Rows are points. Two turns around zero, p and q, are shown by what they do to some points. Where does a point land after both, in the order given? Backwards means that the second turn is done in reverse. Each puzzle has new turns, and all numbers are rounded.
In the rows, zero is written as 128.

Turn p:
[124 154] => [121 153]
[103 101] => [106  98]
[104 131] => [104 128]
[152 101] => [155 104]
[157 153] => [154 156]
Turn q:
[137  94] => [103 104]
[105 164] => [148 166]
[142 126] => [133 115]
Where do these land?
q, then p: [162  99] => [124  83]
q, then p: [122 146] => [139 143]
q, then p: [ 99 139] => [120 158]

Turn p:
[118 136 107 151] => [157 137 125 142]
[127 146 125 110] => [130 127 114 107]
[115 101 150 113] => [ 91 123 122 142]
[135 163 126 182] => [169 170 154 127]
[146  94 131  84] => [ 93  81 126 122]
Turn q:
[141 101 119 142] => [138 108 149 143]
[151 159 132 102] => [135 174 122 131]
[ 94 102  87 163] => [146  65 109 132]
[140 154 152 134] => [102 153 122 140]
[149 149 148  97] => [125 174 136 121]
[101  95 106 148] => [139  78 128 122]
[119 136 152 111] => [111 145 130 107]
Where do these land?
q, then p: [141 122 140 138] => [122 146 130 136]
q, then p backwards: [136 104 107 132] => [144 120 103 140]
p, then q backwards: [138 205 136 117] => [ 99 140 128  56]
p, then q: [ 91 104 127 143] => [121 103 103 157]
p, then q backwards: [134 104 130 109] => [115 119 137 153]

Turn p:
[141 125 141 116 162 153 129 119] => [116 124 124  89 116 126 131 151]
[139 151 150  82 129 133 119 139] => [ 99 141 148 115 130 118  89 144]
[108 123 151 153 110 133 130 123] => [112 116 121 153 140 122 154 132]
[117 174 107 166  99  94 111  92] => [150  70 148 157 161 135 121  89]
[113 123  92 130  92 130 104 105] => [148 122 156 142 127 101 143  88]
[154  83 136 135 129 137 170 163] => [145 168 103 143 101 143 144 172]
[ 98 126 109 156 125  96  98 133] => [127 115 110 148 132 137 133  73]
[ 83 126 111 145 128  96 152 115] => [149 131 101 138 174 131 144 101]
[155 127 133 105 158 172 147 167] => [112 165 141  94 101 156 127 168]
[171 122 150  92 147 137 121 125] => [119 130 129 103  98 112  95 163]
Turn q:
[110 124  95  91 123  84 123 101] => [128 128 100 146  93 103 156  85]
[127 135 103 148 121  96 133 104] => [134 146  98 134  99 144 147 126]
[133 104  89 117 119  86 129 136] => [158 143 104 153 103  97 140 121]
[131 158 134 128 120 172 150 152] => [112 125 166  99 118 129  99 150]
[ 82  92 117 130 114 113 146 119] => [ 96 143 113 176 119 110 141 134]
[165 126 156 137 142 188 125 126] => [137 104 159 117 159 164  83 135]
[146 137 135 133 113 131  58 121] => [140 119  81  91 162 130 109 109]
[146 138 180 131 124 147 148 144] => [124 145 175 110 160 143 120 133]
[136 150 163 134 161 168 145 139] => [120 102 177 107 147 154 125 147]
[104 117 107 131 143  96 123 140] => [132 123 107 143 118 105 160 141]
Where do these land?
q, then p: [138 101 137 133 168 131 114 120] => [141 126 104 114  99 139 152 146]
q, then p: [170 121 128 133  98 142 154 102] => [102  87 169 125 113 123 132 130]
q, then p: [110 160 131 133 112 122 124  95] => [131 142 155 116 158 108 145 117]
q, then p: [112 119 118  80 140 157 160 111] => [112 103 101 164 134  92 156 127]
p, then q: [105  95 138 152  76 116 153 138] => [143 148 127 123 104 168 148 179]
p, then q: [132 110 140 116 113 119  68 145] => [ 93 161  80 131 127 132 136 116]
q, then p backwards: [109 109 183 144 125 121 144 152] => [ 93 148 145 112 100 154 164 135]
p, then q: [146 163  97 129 163 113 123 124] => [134  98 129 133 149 126  91  93]
p, then q: [120 145 106 101 119 107 150 136] => [143 101 126  97 140 149 136 119]
q, then p backwards: [138 156 102 160 166 152  92 157] => [169 137 145 143 173 130 152  85]
